Each row is a point. The points of each table are mixes of a few directions, plus a little noise. How many directions does each table use, and how many do they share? Where both have some left over, give the other angles between the two spaces (their principal angles), to ten degrees, smallest first.
In the rows, 100 means zero.

First (7 x 3)
[[88,95,90],
[73,89,78],
[149,120,141],
[29,70,41],
[94,97,95],
[86,94,89],
[182,134,168]]
Second (5 x 3)
[[113,79,191],
[91,137,33],
[104,76,132],
[101,123,99],
[90,85,44]]
Directions: first 1, second 2, shared 0; angles 40

First (8 x 6)
[[83,83,77,129,42,37],
[122,100,84,87,128,141],
[104,88,71,83,98,163],
[61,127,136,100,89,77],
[82,117,130,101,102,78],
[95,109,81,89,103,136],
[112,82,127,93,113,108],
[140,92,93,117,123,61]]
Second (8 x 6)
[[67,124,122,88,97,118],
[107,95,95,103,101,96],
[82,113,113,94,98,110],
[52,134,132,83,95,125],
[109,94,94,103,101,96],
[87,109,109,95,99,107],
[102,99,99,101,100,99],
[195,33,36,135,109,48]]
Directions: first 4, second 1, shared 1

First (9 x 9)
[[45,88,132,121,53,51,136,82,74],
[45,107,142,105,68,153,120,91,101],
[76,90,68,81,122,85,116,90,87],
[60,121,139,114,128,167,98,126,137],
[109,122,118,74,15,113,95,108,106],
[128,93,54,87,165,104,86,102,104],
[152,91,104,142,158,99,74,104,108],
[172,83,70,115,151,109,72,86,91],
[113,107,70,61,40,21,104,108,93]]
Second (8 x 9)
[[83,102,61,61,107,79,109,105,100],
[118,104,102,110,114,87,89,113,111],
[85,83,191,165,40,195,112,45,64],
[136,108,104,121,127,73,79,126,122],
[69,99,64,57,94,93,117,94,91],
[122,109,75,91,131,59,86,129,122],
[129,96,166,167,88,136,85,90,99],
[57,100,36,29,99,79,124,97,91]]
Directions: first 5, second 2, shared 2

First (11 x 12)
[[102,101,100,101,102,99,108,95,98,103,97,103],
[106,106,101,105,109,97,126,85,94,109,90,112],
[105,105,102,104,108,98,125,87,95,109,91,111],
[87,88,97,88,80,105,40,132,113,80,124,74],
[102,102,100,101,103,99,108,95,99,103,97,104],
[103,103,101,104,105,98,116,91,97,105,93,107],
[104,103,102,103,106,98,118,91,96,106,93,108],
[79,81,95,81,68,108,5,151,121,68,138,58],
[107,105,101,106,110,97,131,83,93,111,88,114],
[105,104,101,105,107,98,121,88,95,107,91,109],
[101,100,101,100,101,100,100,99,100,100,100,100]]
Second (11 x 12)
[[104,104,89,90,104,97,122,102,114,111,100,83],
[119,73,88,112,88,108,77,99,73,112,102,114],
[85,110,108,103,105,80,105,106,109,102,102,108],
[87,108,107,102,108,86,92,101,100,94,104,111],
[84,134,94,75,132,82,125,97,127,89,104,78],
[76,119,142,107,86,110,110,104,120,75,88,101],
[119,88,105,99,79,144,104,95,98,91,88,84],
[129,73,73,100,94,115,87,95,77,116,102,99],
[76,93,125,130,87,64,82,115,91,111,104,142],
[106,95,81,96,114,88,87,96,87,107,108,106],
[115,102,89,84,104,127,110,91,105,91,96,75]]
Directions: first 1, second 4, shared 0; angles 70

First (8 x 18)
[[100,98,101,101,99,100,98,99,101,100,100,98,101,99,99,99,101,102],
[99,134,86,86,116,96,138,124,66,96,94,131,84,106,103,113,80,55],
[102,29,130,128,66,108,19,50,171,108,114,34,133,88,95,73,142,195],
[100,93,103,103,96,101,92,95,106,101,101,94,103,99,99,97,104,110],
[101,99,101,100,100,100,99,100,102,101,100,98,101,100,100,99,102,102],
[99,139,84,84,119,95,146,127,60,95,92,136,82,107,103,115,77,47],
[98,140,83,84,119,96,147,128,60,95,92,137,82,107,104,115,76,45],
[102,67,114,113,85,104,63,77,133,104,106,70,116,94,98,88,119,144]]
Second (8 x 18)
[[118,93,97,106,101,113,81,89,89,82,107,120,101,124,78,73,102,90],
[96,108,92,82,114,90,96,99,94,124,83,81,97,86,102,109,102,97],
[40,124,124,96,124,74,84,142,88,121,93,95,105,115,113,118,133,90],
[162,76,77,92,73,118,123,71,106,106,99,100,91,59,104,83,51,112],
[44,122,127,98,123,76,80,148,80,123,93,108,103,121,111,107,132,87],
[150,79,73,109,69,123,143,48,141,69,111,77,101,66,100,119,67,125],
[58,104,143,131,95,95,78,160,78,86,124,157,107,147,107,69,119,86],
[136,95,67,87,103,112,113,45,122,89,90,63,97,80,83,120,92,109]]
Directions: first 1, second 4, shared 0; angles 70

First (8 x 24)
[[122,138,101,148,74,88,103,81,113,87,97,106,112,123,109,115,57,129,135,193,96,145,132,108],
[67,62,85,89,134,106,102,97,71,98,146,82,118,88,110,64,146,73,69,32,130,47,58,109],
[120,132,103,136,77,91,102,87,113,91,92,106,106,118,105,116,63,124,129,175,94,139,129,105],
[84,86,90,107,115,101,102,93,84,95,130,89,116,98,109,80,119,90,89,81,119,77,81,108],
[109,78,127,5,98,117,89,151,124,136,22,121,38,67,60,130,116,82,74,5,52,91,102,64],
[98,111,90,139,99,93,104,79,92,85,130,92,125,114,116,89,91,109,112,142,118,106,101,114],
[78,71,92,83,124,106,100,103,82,102,124,89,106,88,103,78,134,79,75,42,116,62,70,103],
[122,121,113,94,78,98,97,109,122,106,60,115,80,103,88,127,73,115,116,130,74,132,127,89]]
Second (9 x 24)
[[74,84,99,122,82,61,114,115,94,70,82,101,97,113,76,71,141,151,112,74,65,110,131,96],
[77,84,97,121,82,61,112,115,96,67,82,105,98,113,75,70,140,150,113,76,68,110,135,101],
[147,82,88,89,114,92,70,109,123,61,91,157,127,95,82,93,87,100,99,129,134,96,160,159],
[110,130,102,107,117,142,110,72,105,156,137,64,104,88,144,135,44,52,88,146,126,100,19,79],
[112,102,85,159,106,77,121,88,121,94,123,96,134,103,109,89,72,130,107,170,109,124,80,119],
[126,104,96,96,113,113,90,92,112,104,110,113,113,93,108,111,73,80,95,129,126,97,97,119],
[44,105,117,85,76,100,118,108,67,118,85,59,57,109,96,97,146,108,103,24,51,95,81,42],
[140,93,96,70,115,114,68,103,113,85,94,141,112,91,94,108,83,74,94,113,134,87,136,139],
[72,118,120,51,94,141,97,97,71,145,96,65,57,95,115,127,111,54,89,37,86,80,61,47]]
Directions: first 2, second 3, shared 0; angles 30, 80

First (10 x 32)
[[73,61,127,107,109,83,74,96,93,127,89,107,142,120,127,105,67,109,91,113,88,103,118,108,99,106,86,92,81,56,89,113],
[139,129,85,93,92,119,127,104,91,93,103,88,93,75,80,94,110,98,116,98,102,92,104,87,124,95,136,110,114,125,116,92],
[189,171,66,83,94,133,145,103,90,96,115,96,101,75,65,84,95,84,122,82,89,105,117,88,125,91,160,106,139,148,129,102],
[5,73,143,103,137,53,35,87,92,101,98,147,106,143,151,129,99,90,53,92,94,140,108,100,25,91,29,52,78,62,61,132],
[28,72,160,111,138,88,120,102,73,81,93,88,154,92,126,135,126,131,88,112,97,50,79,47,74,118,93,97,94,74,94,97],
[124,60,67,111,55,111,96,106,135,115,91,71,67,99,80,72,89,109,123,119,118,88,85,145,148,109,96,136,80,93,104,73],
[98,150,104,88,118,107,123,102,77,64,110,106,78,73,90,117,146,90,97,85,106,99,93,58,78,87,118,87,122,140,107,99],
[134,99,65,107,86,108,114,98,148,106,114,96,95,128,79,76,74,98,103,86,93,97,74,143,92,120,80,118,111,108,104,98],
[179,100,49,98,54,122,101,104,127,129,98,84,77,98,71,61,64,92,129,107,103,113,115,149,160,98,126,127,99,108,116,88],
[32,84,135,99,118,76,66,98,75,88,90,116,86,97,129,126,130,99,80,107,111,113,106,75,73,86,75,75,81,85,80,106]]
Second (9 x 32)
[[122,77,53,105,96,123,103,111,95,66,82,70,103,63,69,105,68,89,116,105,113,91,128,136,159,102,114,83,67,111,137,79],
[90,115,85,104,133,97,92,69,137,68,62,132,29,125,69,93,129,76,93,119,116,94,45,90,134,127,93,82,100,119,112,99],
[65,98,122,122,176,95,87,81,81,87,64,98,177,108,88,144,38,81,104,91,80,81,132,95,104,134,83,46,80,112,140,121],
[94,72,60,92,111,113,122,123,85,33,119,92,137,69,102,116,82,101,73,88,100,98,117,126,95,91,98,64,77,77,112,90],
[105,108,114,87,92,93,115,92,116,105,108,131,72,123,117,76,142,113,80,118,99,99,53,72,96,100,116,120,124,73,72,104],
[137,110,124,106,66,103,89,90,102,173,80,84,83,105,93,76,98,108,143,123,101,94,107,87,147,102,132,148,112,111,100,97],
[101,106,68,85,35,99,94,130,111,91,152,91,31,83,111,85,148,103,90,72,122,136,94,129,39,55,69,126,107,118,64,82],
[89,109,155,94,64,82,96,122,70,167,156,89,155,107,155,103,102,129,98,70,77,120,134,85,5,67,84,136,129,85,55,118],
[97,104,119,105,127,97,101,82,102,109,77,113,114,117,97,102,92,98,102,115,92,86,89,80,122,121,111,94,104,94,109,110]]
Directions: first 5, second 5, shared 2; angles 70, 90, 90

First (8 x 32)
[[105,102,101,99,100,96,115,106,88,110,86,84,112,104,86,70,100,90,93,84,113,104,97,120,96,95,86,106,88,91,85,107],
[84,93,83,75,82,144,109,60,123,96,80,118,106,118,117,103,78,118,110,87,114,102,114,83,119,147,117,120,75,95,112,89],
[105,64,107,92,73,110,136,99,94,93,78,89,108,107,94,91,96,112,58,129,116,65,93,99,81,89,85,105,119,110,92,97],
[103,88,101,93,89,107,122,98,94,103,82,89,111,107,92,80,96,101,83,99,114,91,97,109,94,99,89,108,96,97,90,101],
[96,96,95,90,92,115,111,87,103,102,86,100,107,109,101,89,92,103,99,91,111,100,104,101,104,115,100,110,87,95,98,98],
[105,84,103,93,86,105,130,101,89,104,77,83,114,108,87,72,96,99,75,100,119,86,95,115,89,94,83,109,97,97,84,103],
[106,163,111,151,167,30,5,147,100,98,187,121,57,56,110,164,137,74,163,103,32,145,97,87,110,61,126,53,129,109,125,108],
[96,111,100,108,112,94,73,101,110,94,123,116,85,91,112,130,105,102,119,107,81,108,103,84,107,101,115,90,109,106,115,96]]
Second (8 x 32)
[[98,130,96,111,129,87,69,108,102,106,122,102,96,93,103,104,107,86,133,73,85,129,105,109,112,103,110,92,85,92,103,104],
[99,75,101,103,107,105,93,101,111,84,115,98,99,103,114,132,104,109,85,125,89,74,104,91,92,93,108,87,118,120,110,84],
[105,99,116,104,68,83,114,108,89,96,98,122,74,80,93,106,101,116,84,148,100,86,83,73,87,81,93,100,142,104,104,112],
[98,140,90,113,144,86,58,106,103,111,124,96,101,98,103,99,108,76,147,52,83,143,111,120,118,109,113,94,67,87,101,101],
[94,86,86,93,122,122,96,90,111,99,100,79,125,122,109,97,98,93,102,69,104,99,115,122,107,118,104,100,70,101,96,85],
[100,39,101,86,73,132,137,88,109,79,80,89,114,119,109,114,93,124,48,142,114,44,101,92,81,99,94,104,123,124,101,79],
[107,161,115,118,91,52,80,121,79,116,113,135,60,61,82,91,109,91,136,108,86,141,82,79,106,82,98,99,121,79,104,134],
[99,70,93,75,67,134,153,79,95,106,52,80,127,124,89,55,82,108,66,89,139,81,101,118,94,117,81,126,79,91,81,99]]
Directions: first 3, second 3, shared 2; angles 70

First (9 x 32)
[[103,57,65,90,100,100,95,109,92,156,97,115,115,144,54,141,62,113,113,112,86,102,90,111,128,80,84,86,92,133,102,60],
[101,119,111,157,72,114,53,86,43,19,117,91,81,98,139,76,148,102,112,90,131,69,137,28,79,138,54,132,82,90,81,129],
[92,111,108,67,127,105,97,71,131,98,84,128,96,108,99,125,89,65,92,95,104,123,88,146,132,85,115,94,103,98,95,69],
[94,64,82,58,96,34,140,139,149,160,110,65,136,116,104,117,55,117,91,102,57,132,69,157,113,96,150,97,121,93,115,100],
[124,59,71,107,113,81,150,106,142,157,86,94,154,109,94,104,74,144,89,85,92,83,92,113,98,135,100,93,106,106,133,101],
[69,134,138,99,100,126,63,102,79,46,98,102,63,82,111,91,123,58,106,107,99,99,115,93,88,83,92,100,98,100,78,117],
[108,128,120,154,81,147,91,113,48,63,104,88,74,57,100,45,146,121,107,107,119,54,130,20,41,110,64,98,93,103,100,148],
[80,115,120,86,120,124,78,83,108,76,83,123,87,100,100,117,102,62,101,98,101,104,106,120,112,88,92,94,97,107,91,89],
[131,112,83,83,92,70,134,89,110,125,123,95,95,89,100,82,101,120,89,104,111,132,73,110,110,86,147,106,109,72,104,87]]
Second (10 x 32)
[[110,116,96,111,84,106,137,118,113,124,146,111,151,89,137,78,132,98,86,108,81,99,115,87,94,70,109,124,88,120,115,161],
[105,105,133,110,112,69,86,82,79,98,80,114,115,109,88,112,102,73,90,75,102,95,90,133,108,89,106,85,104,76,101,76],
[107,96,100,98,110,104,64,91,84,83,89,102,74,100,83,131,97,94,112,95,113,115,102,104,92,101,85,96,77,89,73,70],
[63,88,92,87,89,119,65,86,140,104,62,70,79,81,91,128,33,84,85,119,76,102,75,73,147,135,110,121,102,141,98,47],
[125,90,106,101,124,91,140,134,85,104,158,124,104,122,123,73,136,114,136,83,80,99,103,113,98,73,70,112,99,124,119,175],
[88,111,72,101,79,129,157,128,127,90,152,86,115,109,123,36,115,136,93,114,107,105,134,89,85,94,104,121,124,107,117,165],
[73,70,102,79,114,94,43,71,99,83,23,77,36,104,53,140,34,95,106,98,108,95,63,105,128,152,100,75,119,91,89,5],
[109,116,110,112,101,84,172,125,98,99,152,116,145,128,126,28,143,119,98,83,101,90,123,131,87,69,104,99,130,84,136,181],
[104,88,76,88,83,104,89,89,110,139,64,92,83,65,99,124,94,121,103,131,104,77,73,50,82,132,122,82,93,104,99,67],
[114,116,114,113,102,98,48,73,65,77,80,110,99,95,79,149,111,70,90,87,131,123,117,116,80,83,94,91,61,59,53,46]]
Directions: first 6, second 6, shared 0; angles 30, 50, 60, 70, 90, 90

First (10 x 32)
[[60,85,131,109,137,143,97,180,70,194,148,109,56,87,111,84,150,126,77,27,61,104,141,168,61,149,84,38,130,88,144,17],
[66,95,154,131,118,121,124,175,55,173,128,94,86,95,80,48,124,71,102,56,102,103,94,169,71,190,87,79,74,104,151,30],
[133,108,64,80,74,64,93,33,132,22,69,98,127,111,108,130,66,99,106,149,120,98,78,45,126,48,115,134,103,104,60,168],
[117,96,77,72,91,68,89,74,123,60,102,105,101,111,133,134,88,121,83,102,101,101,95,88,93,86,111,85,141,98,84,127],
[124,97,90,68,77,29,105,77,119,34,106,97,114,125,144,127,71,99,80,101,129,103,58,108,79,134,122,85,141,108,92,133],
[89,108,90,128,114,170,87,88,97,138,73,104,97,74,50,86,118,105,128,128,72,95,144,55,142,20,80,139,52,91,85,100],
[97,107,86,120,107,151,89,80,102,119,74,103,101,81,61,93,109,104,124,129,80,95,132,55,138,29,87,137,61,93,82,110],
[76,91,123,106,120,118,103,152,79,154,131,103,76,95,107,86,127,108,86,54,83,103,116,148,72,144,92,62,116,96,131,48],
[125,107,97,92,70,46,115,64,111,33,80,89,132,118,103,102,61,68,108,134,143,100,48,85,106,119,117,129,87,114,86,145],
[111,103,89,95,91,88,98,76,110,73,88,99,110,103,101,109,88,98,104,119,108,99,92,80,110,82,104,114,97,102,86,124]]
Second (11 x 32)
[[99,113,114,150,93,116,120,87,83,100,63,85,126,91,35,54,84,41,146,148,132,93,75,82,131,97,93,167,12,109,101,112],
[101,91,98,94,104,69,99,111,104,91,122,103,87,108,131,113,99,107,80,78,107,101,89,133,67,138,111,70,136,95,112,89],
[93,98,160,44,85,76,123,153,78,108,131,91,110,122,138,82,95,103,68,46,101,113,71,129,80,185,96,48,130,128,127,74],
[109,101,29,194,116,103,82,38,120,80,63,105,91,82,50,109,96,67,147,171,124,82,109,97,105,40,117,168,53,64,81,127],
[111,93,23,172,120,84,75,49,130,75,83,110,75,88,84,132,103,93,123,146,116,84,114,117,81,54,123,135,98,61,84,120],
[92,96,168,19,84,76,126,164,77,113,142,93,107,123,153,88,98,116,53,25,94,118,74,129,76,194,93,29,151,134,126,69],
[103,101,72,111,106,124,81,77,113,101,87,107,94,89,89,115,107,115,111,120,84,95,126,72,115,42,97,117,97,89,82,113],
[97,110,115,110,93,124,109,97,89,107,79,93,118,93,66,74,96,80,122,121,103,101,97,74,129,86,91,131,53,110,97,106],
[104,98,52,111,115,133,70,62,124,102,83,114,84,83,90,129,114,133,109,125,68,95,147,57,121,5,94,116,107,78,71,118],
[97,87,131,29,95,63,107,147,95,103,151,104,86,122,175,119,106,138,44,25,86,112,89,143,57,174,102,14,185,114,122,72],
[94,110,136,65,90,136,109,115,85,121,93,96,116,97,86,79,99,107,100,92,81,108,106,62,133,85,80,101,78,121,95,98]]
Directions: first 3, second 3, shared 2; angles 70

First (10 x 32)
[[90,98,77,68,77,70,83,43,60,73,121,100,145,151,80,97,116,128,72,104,78,65,148,135,52,121,96,117,160,134,72,72],
[113,112,129,154,119,151,118,176,141,99,71,84,87,57,94,117,58,70,137,85,155,155,46,90,149,92,115,98,50,69,105,92],
[102,105,97,101,100,96,110,93,95,88,109,95,109,105,94,101,99,104,97,104,89,93,105,121,89,103,100,105,110,114,91,90],
[100,107,102,112,95,112,99,109,97,78,97,89,126,110,80,110,83,100,103,93,121,111,100,121,97,112,107,112,113,106,81,73],
[119,123,120,153,125,135,151,154,133,81,98,77,92,60,90,114,66,79,130,102,111,131,58,139,124,93,115,103,65,105,93,82],
[79,64,90,43,81,69,35,62,83,157,84,139,72,118,134,80,141,110,76,93,100,79,125,5,105,92,80,80,102,61,138,155],
[103,104,96,100,105,93,116,92,99,96,112,98,97,97,102,98,105,103,99,108,78,90,102,117,92,98,98,100,102,114,99,100],
[83,79,92,68,76,89,43,77,80,113,85,115,117,134,99,97,113,112,83,85,128,97,126,53,95,110,93,101,124,80,102,106],
[126,122,110,134,144,103,189,127,136,109,127,90,39,32,127,93,102,80,123,132,30,92,59,142,114,70,100,82,45,122,123,129],
[85,85,88,67,79,81,58,67,76,106,97,113,119,135,99,95,115,116,80,93,109,86,130,74,84,111,93,102,130,95,96,102]]
Second (10 x 32)
[[48,108,56,77,55,153,84,77,85,92,87,79,100,50,67,89,83,49,143,168,69,121,126,64,97,112,98,79,77,110,30,104],
[166,71,114,139,146,75,111,81,83,122,96,125,95,98,100,95,80,128,95,90,124,98,123,110,95,62,80,130,121,79,120,88],
[64,153,99,49,86,148,108,82,103,90,111,99,117,76,87,92,112,55,138,115,84,125,98,79,93,139,95,69,113,97,76,118],
[115,121,108,86,120,71,119,120,123,93,118,107,103,119,124,122,108,121,93,58,126,99,93,115,89,122,98,98,124,82,148,98],
[94,68,73,123,77,65,89,137,97,101,85,78,92,100,103,110,82,118,80,99,97,83,112,111,99,88,106,109,77,101,98,97],
[149,90,127,125,126,55,115,131,82,125,92,108,117,104,104,88,91,122,76,51,103,87,110,128,93,78,83,116,124,74,126,120],
[31,93,86,94,33,152,65,100,73,99,72,68,107,74,64,63,105,48,106,156,34,98,90,79,120,93,117,80,51,139,14,126],
[130,83,129,124,127,75,102,102,109,104,106,115,92,137,119,104,114,134,69,71,117,84,78,119,110,82,108,118,103,106,136,89],
[54,118,65,68,74,129,93,86,123,74,111,88,87,93,102,122,104,83,125,135,105,114,98,77,97,133,112,81,85,113,87,83],
[150,97,142,117,156,77,115,84,122,100,123,134,89,149,130,114,123,144,76,58,141,92,72,119,106,90,104,120,124,99,164,77]]
Directions: first 3, second 5, shared 0; angles 80, 90, 90
